Each row of a before or after table is a point. One or more steps were done to the points. Then noise was added and the rows were shuffled. The steps act on how far a point lies along the listed directions, d1 being the first. Name the steps. A step turns or swaps two directions, mirrors them in a line or flattens them onto one, adds a multiple of one to another, or multiplies one. Angles are multiples of 10 degrees, from the lower direction toward the higher: turns from -170 to 170, lines from 10 to 170 but not 90. Use the fewest steps. Two steps may share a direction if one is a turn and the other turns, adds or multiplies; they go together, in the order done. Otherwise the lowest direction goes first.

Directions:
(1): [-59  -8]
(2): [-8 59]
Before, 8 rows:
[[ 36  -3]
 [-54 -21]
 [-48 -45]
 [-38  37]
 [-50 -49]
 [  9  20]
 [-13 -25]
 [ 17  66]]
After:
[[-44  88]
 [-60  36]
 [ 12   1]
 [-60  35]
 [ 23  27]
 [-16  -2]
 [ 42 -56]
 [-65  64]]
Steps: add 1.5 times d1 to d2

Directions:
(1): [ 62  48 -20 -63  -2   7]
(2): [ 63   7   8  62  48 -18]
Before:
[[ 79  20  -8   1  43 -17]
 [ 11  14  10 -14  13   0]
 [-56 -46 -18 -19 -15   8]
 [  9 -17  22   2  15  26]
 [ 73   8  -6  81  77  13]
 [ 36   4   6 -18  27  30]
 [-22   6 -26 -87 -36  -1]
 [ 46   9  -6  52  30 -21]
 [ 12  29 -37 -78 -36  -1]
 [-11  19 -27 -88 -30  11]
 [-70 -29  22  69  -3   3]
 [ 29   7 -33 -85 -39  10]]
After, 12 rows:
[[-56 -53 -14   0  -7   2]
 [  7  13   8 -18   8   4]
 [ 96  29 -16  52  75  19]
 [-46 -24  25  87  15  -5]
 [-41   4 -22 -81 -39  11]
 [-48 -10 -20 -76 -41  -2]
 [ 78  29 -13 -26  32 -10]
 [ 29   7   4 -30  20  33]
 [ 60  22 -11  33  27 -16]
 [-16  15 -34 -77 -44   1]
 [ 12 -15  22   0  16  28]
 [ -1  -5 -29 -84 -50  11]]
Steps: turn d1 and d2 by -20 degrees

Directions:
(1): [ 19  95  25  12 -18  14  12  62 -23]
(2): [-66  11  26  15  69 -19 -63  23  -9]
(3): [-87  -1 -27 -29  -6  13  72  26  -1]
(4): [ -4 -26  91  12   6  20  40 -29 -58]
(5): [ 38 -25   3  40  68 -15  56  45  40]
Before (10 x 9):
[[ 36 -12 -75  -7  10  -3  67  20  66]
 [ 29 -16 -31 -42 -81   8   7 -68 -18]
 [-18  19 -40   0   2  -4   6  17  16]
 [-22 -25  16 -44 -51  20 -17 -69 -47]
 [-57   9 -65 -16 -46  22 -10  -4 -13]
 [-12   0 -28 -23 -12   4   6 -12 -19]
 [ 15  31 -38  -9  -8   3 -20  16  41]
 [ 11  -1  27 -15 -53   9 -13 -47 -18]
 [  1  -7   5   5 -36  19  80   8  -9]
 [ 23 -58  52   7   9   1  24 -29 -18]]
After, 10 rows:
[[ 57   2 -17  11 -52  -3 -28 -26   5]
 [  0   2  58   4 -11   0 -32 -35 -28]
 [ 97   3 -35  22  34 -14  -1  11  59]
 [ 20  -8  -6  13  10   2  36   1  11]
 [ 29  -9   6  -1   3   8  19 -17 -26]
 [  2  -7  63 -16 -25  21 -16 -48 -62]
 [ 40 -32  24  38 -14  29  62 -13 -35]
 [-20  17 -16 -23 -32  -8 -65 -12  -7]
 [ 21  -9  21  17  44   4  22  15  33]
 [ 53  -8  71  19   9  -8 -33 -44 -48]]
Steps: multiply d1 by 0; turn d2 and d3 by 90 degrees; mirror d4 and d5 in the line at 130 degrees

Directions:
(1): [-54  60  17 -10 -33  45  -1  49  25 -39 -45  52 -17  32]
(2): [-40 -17  -3  41 -25   5 -25  32  -1  95  28  38 -49 -35]
(3): [  7 -21  33   2  87  40 -17 -14 -18  10 -19  -4 -75  56]
(4): [ -1  63  15  62  56 -17   0   5 -44  25 -57   6  47 -34]
Before:
[[ 14 -27 -20  13 -21 -40   2  -3 -13  38  30 -13  10 -35]
 [ -4 -38 -19  16 -34 -26 -15  -4 -16  41  52 -12  17 -39]
 [ 24 -41  -6 -17 -30  -8   9 -21  37  52  63 -19 -13 -23]
 [ 34 -60   0  12  -4 -35  10 -12  -2  53  52 -26 -11 -20]
 [-33  45  12   4 -33  22   3  30  11 -44 -39  57 -11   8]
 [-33   6   7 -13 -13   6   6  23  20 -15   0  13 -16  32]
 [ 20 -11 -23 -33 -33 -14  24 -16  13 -26  10 -49  44   3]
 [-23  53   2  20 -10  26  -8   5   4 -22 -36  26  -1  18]
 [ -5 -49 -14  22 -19 -22 -20  -5 -22  34  32  -5 -16 -28]
 [  7 -40 -27  -1 -31  -9 -19  -5 -18  53  43  -7  -1 -14]
 [  2  17  14   0  21  24  11  -6  -6 -26 -42  -6   1  38]]
After, 11 rows:
[[-50  30  11 -17 -32  17   6  40  31 -32 -15  30 -14  37]
 [ 48 -61 -14  -7  23 -41   0 -51 -33 -29  24 -56  23  -6]
 [-71  85  30  -2 -39  62  -2  65  26 -69 -77  97 -40  43]
 [ 59 -64  -5 -11  55 -25  -5 -61 -37 -15  38 -70  17  10]
 [ 62 -56 -23 -30  24 -22  -4 -53 -31  -6  33 -58  26  13]
 [ 63 -55  -8  -5  54 -41   6 -51 -33   7  24 -60   5   0]
 [ 95 -90  -8  -4  33 -69  26 -65 -20  22  65 -84  27 -20]
 [ 76 -64  -2 -37  25 -20  20 -68  21  13  62 -68   4  -1]
 [  7 -52  -3   0  23  12  -9 -14  -7  61  26 -37 -48  14]
 [-41  30   0  24 -45  19   3  35   8  23 -24  33  -1  -5]
 [-55  82   9  21 -31  48 -10  35  17 -32 -56  57 -13  30]]
Steps: multiply d1 by 2; turn d2 and d3 by -170 degrees

Directions:
(1): [-35 -46  16   1  13 -26  42  39  36  -1 -15 -38  15 -50  39 -26 -39 -23
  25 -37  38  36  20  35]
(2): [ 95 -58 -11  -3   5  -8  43 -22 -32  34 -14  23  11 -32   4  31 -11  28
  19  25  18 -23  -6  37]
(3): [ 46  -9  -5  32  44  49 -37  -4  22 -42  45  25  14  -7  39  25   5   0
 -12 -63 -37  28  27  30]
(4): [-19 -55  60  17 -23   9 -27 -58  61   5 -41  27 -56  -3  23   5  40   8
   6   7   2  -2 -20   3]
Before, 13 rows:
[[-28  32 -21  -3 -18  10 -18   8  -1  -6  26 -10  17   0 -12  -3  16 -16
  -18  -7 -10  -4 -14 -19]
 [-26 -18  33  -7 -22  -3   8 -35  16   7 -59  22 -64  16 -18 -14  49   6
    9  45  -9 -27 -47  -7]
 [ 75  39 -19  -2  26  16 -42  -2 -55 -13  40  36  28  38  -9  36 -12  13
  -17   8 -31 -12  -4   6]
 [-46   8  25  20  21  31 -33 -12  38 -42  17   8 -19  19  22   4  15 -25
  -20 -30 -25  26  17  -9]
 [-10 -48   9   7  31 -34  47  47  26  -1 -21 -37  23 -64  46  -7 -47 -10
   35 -45  36  35  27  30]
 [-38  53 -13 -24 -37 -30  13  18 -25  11  -9 -23 -12  27 -23 -28   3 -11
  -25  30   3 -31  -9 -28]
 [-68 -45  77  18 -51   5 -22 -28  77   6 -50   7 -41  -7  26 -31  27 -15
   17  -8  14   6   0  13]
 [ 23 -10  -2  -4 -11  -9   4 -40   4   7 -37  12 -13  12  -8   7 -10  22
   -1  41  -1 -13 -10  18]
 [-29   9   0 -10 -11  -9  10   2   0  34 -10   0  21  26 -41  -9  13  11
   -5  26   2 -12 -14 -19]
 [-18 -32  20  -2   3 -16  -7  -7  13   6 -22 -10 -16  -6  -2   2   9  -3
    9  -7  15   1 -14   7]
 [-19  -4   1 -15  -8 -59  41  27  -6   3  -9 -41  18  -6   8  -9 -24  -2
    3   9  43  17   7  19]
 [ 60  56 -63 -36  -4  -2  28  39 -95  10  41 -20  43  16 -47   3  -6   7
   -9  21  -7 -47   3 -18]
 [-77  13 -21 -24 -28 -32 -11  35  25  16 -33 -48  20  23 -32 -56  -1 -21
   -8  22  23   4   9 -40]]
After:
[[-35 -69  68  -9 -52 -14   4 -42  52  22 -61  -5 -66 -18  14 -19  44   1
   20  19  32 -27 -30  -3]
 [-26   2  45 -20 -38 -30 -30 -33  -4  28 -44  19 -41  41 -21  -2  13   6
    0  63  14 -29 -44 -26]
 [-38  30 -34 -19  25 -21  56  73 -25 -15  -3 -41  18 -12 -13 -42 -28 -26
   12  -9   4  13   1  14]
 [ 12 -31  23  19  17 -12  -7  -7  37 -32   9  -3   1  -9  48  17   3   4
   -7 -35   7  36  17  40]
 [ 54 -85 -26   1  18 -13  22  17  27  16 -21 -16  47 -40  24 -10 -23   2
   12 -16  30  18  31  39]
 [ 29  46 -49   0  16  14  18  70 -51 -15  52 -18  78  -5  -7 -14 -44 -18
   -1 -40 -12  12  49  27]
 [-22 -34  10  -1   5 -13  32  16  22  32 -13  -9  32 -10  -8 -11  -9   2
    9   0  20  12   1  16]
 [ 10 -48  11  -5 -14 -34  54  14  13  19 -28 -20  -7 -39  33 -18 -23  -5
    7  -3  34  -5   5  38]
 [ 56  16 -36  -9  18   8  24  -8 -63   3  19  18  20  14 -26  32 -10   8
  -10  31 -13 -23   5  -2]
 [ 23 -26 -12  -6 -24  -7  18 -12  -6  24  -1   1  13 -31  -5  11  10   2
    1  12  18 -16 -20  11]
 [-47  29 -10  -6  -1 -16   0   8  18 -17 -19 -26   5  16  -1 -26 -32  -8
   -5   8  -1  18   8   6]
 [ -5   2 -15  -4  28  -5 -10  22 -11 -14  14 -17  15   1  -5   6  -6  -9
    0 -31   3  11   3   6]
 [ 35  -1   9  40  48  47 -54  -9  32 -49  32  31  -1  -5  41  37  17   8
  -11 -67 -49  29  26   8]]
Steps: turn d1 and d3 by 90 degrees; turn d2 and d4 by 160 degrees

Directions:
(1): [  7  -3  28   8  26   5  37 -43  -2 -49 -20 -36  14 -18  12  35  22 -61
  10 -39 -33  82  37 -83 -14 -21 -12 -45  -9  52 -16  16  63 -15  50 -10
  -8  23  40  -3  38  17 -17  19  -7 -19 -26  29 -54 -25 -20  -1 -33 -50
  -1  -3 -34  -8  -1 -30 -53 -51  30 -27]
(2): [ 18 -69  50  30 -24  53   7 -29  38 -95  -4 -19 -18  15 -14 -26  -8  18
 -13  39 -36  15 -68   0 -10 -24   2  -8 -18  -6 -28  18 -13  -4  -5  -8
 -41  27  43  30 -20  29  18 -20  50  68  24 -17  34  36  -1  20  20  70
  18 -58 -25  27 -17   8  -4 -55  22  27]
(3): [ 12 -19 -29  40 -10  17  46  12 -12  71 -18  41  26 -20 -18  27 -13  54
  20   4  18  -4  35   8 -11  -9 -29 -25  58  56   9  22 -14   1  94  40
 -43 -36  30   5 -27  54  49  -9 -45  31 -48  37   6  12  29   1 -27  38
  26 -30   4  38 -37  49 -15  21  42   4]
(4): [-34 -31  16  35 -12 -16  25 -11  23  50 -33   9 -17  52  16  43   4  -8
   2 -32  24  17  -7 -27 -74  29   1  -8 -32 -29  21  38 -30  14 -20 -46
  -3  56 -44 -29  35 -24  55  46 -13   8  25  28  64  45 -15  15  18 -45
 -50 -10  70  23 -48  -1 -27 -10  54  27]
(5): [-37  29  27 -10  77 -12 -22 -23  19  -6  -9 -47 -33  -2  86 -41   6 -55
  -3  16   3 -10 -10  10  25  74  14  25  85   3 -28  41  16   3  49 -12
 -27 -19 -21  22 -52  13  43  -6 -49   3  62  -9  15  43   1 -21 -29 -29
  33  13   6  47  -5   8  11 -33 -23   2]
(6): [  2  80  21 -11  16 -15 -18   6 -29   4 -41 -20 -25  27 -15 -31 -14  22
  23 -45 -36 -22 -21 -39 -56   3  54 -42  16 -46  36  54  -9 -26   5  43
  -3   7  21  36 -30 -23 -48  23  24  28  30 -32 -21 -37  58 -51   8  -2
  29 -42 -13  -2 -23  -6 -47  75  53  20]
Before:
[[-14  -8  20  -3  15  23  -7 -17   8 -22  18  -6 -26   0  14 -21  -5  -4
  -12  32   6 -12 -27  16  25   5  -3  35   9 -11 -10  -2 -13  16   0 -11
  -19  -1 -15  15 -24   0  38  -9   3  19  31  -9  24  26  -1   7  -3  15
   15  -7  -8  24  -9   3  10 -34 -20  10]
 [-25  48 -21 -16   6 -21 -14  29 -11  57  12  -1   5  -4   7 -27 -21  16
   15   3  27 -24   2  18  18  26   9  -5  36  -6  -3   6  -7  11  18   3
  -17 -23 -20   0 -33   5  -6   6  -6  -7  21   0   1   2   5 -20 -13  17
    3   2   9   6  -8  27  18  34 -13  16]
 [  9  20   8 -22 -20 -17 -12 -27 -17 -32  20 -11   5  -1  17  -7   6 -21
   20  -3 -18  26  -1  -5  25  -8   7  -6  -2  -4 -11 -13  21 -18   1  -5
   -5  16   2   8 -13 -11 -31  -3   8 -20 -13 -21 -16 -25 -24 -12  -2   3
    9  12 -16 -27  25 -12  -2  17 -28 -18]
 [  7   4  -5 -14 -10   6 -12   3  -5 -21 -10   7 -10  22 -29 -10 -16  34
    6  -2 -21 -13 -30   5 -18  -8  19  -7  -1 -58  24  19 -31   0  -7  14
  -13   5   9  14  -6  -3 -16  -9  32  44  17 -23  -1  -9  11 -14  30  49
    7 -39 -13  -4   4  11   8  14  10  11]
 [-34  30   6  -3  47 -48 -24  -7  -2  47  -3 -15   0  15  58   5  34 -38
  -11 -36   8   6   8 -27 -19  53  12  16   4 -28  16  22  -9  -6 -15 -36
   22  19 -40 -11  10 -23  28  26 -31 -36  35  -4  27  -1 -21 -20  12 -85
  -25  23  42  -5   9   3 -10  -9  -8   3]
 [-32  12 -22  -6   3 -18  -4  22   1  47  17  29  10   8  17  -5   1   7
   -9   1  47 -29   9  35   7  28 -11  25 -17 -31   1  -6  -3  19 -22 -19
   35  11 -58 -32   1 -39   7  14 -14 -28  10   4  36   7 -10   7  11 -25
  -30  38  34 -18  -4  -2  33  15  -7  10]
 [ 49  -6   1  31 -37  22  34 -15  -7 -18 -29  13  17  10 -73   5 -15  65
   29 -25 -49  25 -11 -37 -55 -58  11 -59  -7  16  19  22  -1 -35  49  48
  -22   8  76  22 -14  13 -34  -1  32  52 -53  -3 -21 -28  41 -15 -17  58
   26 -75 -38  -7 -24   6 -51  33  77   9]
 [-25 -49  21   8   5 -12  27  -2  11  34 -17  -8  18  14  42  48   2 -26
   -3   9  36  22  13   7  -2  50 -30  26  -1  21  -4  -1   2  25  -2 -52
   -6   2 -43 -42  13   0  72  30 -31  -1  13  37  50  47 -54  22 -20 -41
  -26  29  47  30  -6   8   9 -49  -3   4]]
After (8 x 64):
[[  7 -21  19  10 -46  -5  11 -32  -1 -22   4   4   4  23   3  14   2   1
   19  -6 -14  34 -16 -13 -11 -14   1 -18 -24 -10  -5   8  -1 -12  -2 -18
  -20  42   3   2  -4  -5  -1  10  19   9 -11  -7  22   1 -27   2  14  16
   -8 -15  10 -10  -4  -3 -16   8  11   2]
 [-19  49 -18  16  30 -47  24 -11  -6  95 -43   5  -2  25  20  26   2  -1
   33 -57  10  12  39 -34 -62  41  15 -24  48   4  32  50   2 -15  65   6
    0   4 -18 -14  -8 -21  22  36 -59  -9 -13  24   7   6  21 -31 -42 -56
   -4  -8  38  16 -37   3 -43  42  58   3]
 [ 20   5  25 -19  25   6 -47 -13   0 -78  32 -31   7 -23  15 -51  26 -10
  -24  21 -43   2 -34  -3  42  -8  14  16  -5 -10 -17 -17  10 -24 -23   2
    7  -8  34  34 -25  12 -30 -30  35   0  19 -45 -16 -31 -12 -16  19  13
   27  -7 -47 -24  53  -1  15 -34 -47  -7]
 [ 10  -2 -12   3 -15  28  14   5 -19  12  22  30   6 -20 -34   4 -12  38
    0  21  11 -11   7  12  24 -36 -18  12  -6  14   8 -24 -14   9  16  20
  -12 -19   8   6 -11  12  16 -11   5  12 -27   6  -4 -11  13   9  -9  32
   16 -12 -21   2  -6  10   3   4  -5  -2]
 [-13  33 -14 -23 -20 -16 -19  27 -10  17  22  -4  11   1 -20 -21 -18  12
    9  -2  13  -9  -8   6  15  -6  10  -9 -26 -21  -3 -19  -2   8 -34 -10
    8   3 -14 -11   0 -15 -42   9  35 -16  13  -9 -11 -18 -10  -9   9  17
  -19   6  -2 -26   9   3  16  26 -19  12]
 [-15   1  13 -16  14  12 -23   1  16 -46  24  -7  -3  -4  19 -49  -1  -5
  -19  30   8 -22 -29  37  35  15   0  25 -12 -29 -29  -8  17   8 -20 -12
   18   8 -21  -1 -27 -22 -15 -12  19  -2  31 -26  22   6  -9   5  12  14
    5  17 -15 -14  14 -10  37 -22 -26  10]
 [ 13  -4  13 -38  17   4 -12   9 -15 -37  17 -25  28 -36  22 -10  -3 -18
   -5  40  -2   2   8  32  71  15 -19  32  26  37 -25 -41  33   4   3   1
    1 -51   7  -4 -27  13  -4 -18  -1  -6  -4  -7 -24 -12 -33  -3 -32   9
   29  34 -36  -3  49   2  34 -31 -59 -20]
 [ -8   6 -17  -3   7  -5   6   3  -9  28 -22  14  -3  19  -6  10 -13  25
   13 -10  -2 -10  -1   2 -22  13   7  -9  30 -35  27  33 -30   7  33  13
  -23  -5  -6   3  -5   8  18  -1 -11  36   9   1   5   5  10 -13  11  27
    5 -29   8  14 -12  23   3  15  19   7]]
Steps: multiply d1 by 0.7; turn d2 and d3 by 90 degrees; turn d4 and d5 by 130 degrees; multiply d6 by 0.7
